Each row of a before or after table is a point. The points were changed in one or more steps. Then noise was added and the rows were shuffled. The steps act on columns, c1 being the first. Name the steps. A step turns or swaps two columns, mirrors them in a line or flattens them onto one, adds a multiple of one to another, or multiplies or shifts one. Angles are multiples of 10 degrees, from the lower column toward the higher: turns from -170 to 170, lines from 10 to 170 but not 90. Use the fewest steps. Two steps may share a column if one is a turn and the other turns, adds or multiplies; they go together, in the order done. Otherwise the lowest column goes first.

Before (8 x 3):
[[ 0.31 -0.15  0.14]
 [ 0.35  0.26  0.51]
 [ 0.41  0.17  0.06]
 [ 0.06 -0.16  0.11]
 [-0.27 -0.26  0.33]
 [-0.03 -0.33 -0.13]
 [ 0.39 -0.04  0.13]
 [-0.13 -0.01  0.34]]
After (8 x 3):
[[ 1.02  0.16  0.63]
 [ 0.90  0.26  1.16]
 [-0.68 -0.25  0.96]
 [ 0.11 -0.17  0.72]
 [ 0.94 -0.05  0.71]
 [-0.07 -0.32  0.48]
 [-0.32 -0.01  0.93]
 [ 0.74 -0.16  0.75]]
Steps: multiply c1 by 2.5; shift c3 by 0.60

Before (8 x 6):
[[ 0.30 -0.38 -0.28  0.48 -0.18  0.05]
 [-0.31 -0.11 -0.03  0.47  0.13 -0.19]
 [ 0.18  0.12  0.24 -0.12 -0.57 -0.22]
 [ 0.98  0.44  0.09 -0.46 -0.23 -0.30]
 [-0.09 -0.91  0.00  0.09  0.25 -0.07]
 [-0.06 -0.19 -0.22  0.23 -0.16  0.39]
 [ 0.43  0.75  0.15  0.11 -0.21  0.33]
 [-0.10 -0.42 -0.56  0.03  0.12 -0.08]]
After (8 x 6):
[[ 0.30 -0.38  0.59 -0.29 -0.07 -0.16]
 [-0.10 -0.46  0.21  0.08  0.06  0.08]
 [-0.04 -0.89  0.06 -0.96  0.19  0.22]
 [ 1.00  0.46 -0.47  0.51  0.18 -0.29]
 [ 0.17  0.11 -0.18 -0.06 -0.01 -0.67]
 [-0.32 -0.12  0.44 -0.23  0.19  0.08]
 [-0.05 -0.20  0.36 -0.06 -0.40  0.02]
 [ 0.43  0.75  0.06  0.56 -0.35 -0.09]]
Steps: turn c3 and c4 by -110 degrees; add 1 times c2 to c4; turn c5 and c6 by 70 degrees

Before (9 x 9):
[[-0.34 -0.08  0.73 -0.37  0.08 -0.11 -0.08 -0.27  0.00]
 [-0.06 -0.70 -0.42  0.20  0.60  0.30  0.47 -0.20 -0.01]
 [ 0.12 -0.80 -0.65  0.25  0.31  0.13 -0.16 -0.52 -0.13]
 [ 0.35  0.48  0.04 -0.29  0.19 -0.09  0.00  0.05  0.75]
 [ 0.76  0.57  0.12  0.25  0.25 -0.52 -0.25  0.61  0.50]
 [-0.39 -0.10  0.34 -0.16 -0.44  0.06  0.33 -0.32 -0.05]
 [ 0.05  0.47 -0.31  0.08  0.38 -0.04 -0.30  0.45  0.31]
 [-0.24  0.10  0.73  0.19 -0.10  0.26  0.01 -0.55  0.14]
 [ 0.67 -0.38 -0.47  0.02  0.45  0.61  0.18 -0.26 -0.36]]
After (9 x 9):
[[ 0.36 -0.17  0.05 -0.31  0.19 -0.51 -0.29  0.07  0.74]
 [-0.34 -0.03  0.74 -0.34  0.08 -0.52  0.09 -0.27 -0.01]
 [ 0.13  0.14 -0.66  0.25  0.31 -0.27  0.56 -0.52 -0.14]
 [-0.23 -0.02  0.72  0.19 -0.09 -0.16 -0.07 -0.55  0.14]
 [ 0.67  0.29 -0.46 -0.02  0.46  0.22  0.13 -0.26 -0.35]
 [ 0.78 -0.42  0.12  0.25  0.24 -0.90 -0.22  0.59  0.51]
 [ 0.05 -0.41 -0.31  0.09  0.38 -0.43 -0.14  0.46  0.33]
 [-0.39  0.32  0.34 -0.15 -0.44 -0.33 -0.11 -0.31 -0.03]
 [-0.06  0.64 -0.42  0.19  0.62 -0.10  0.20 -0.19  0.00]]
Steps: multiply c2 by 0.7; turn c2 and c7 by -120 degrees; shift c6 by -0.40
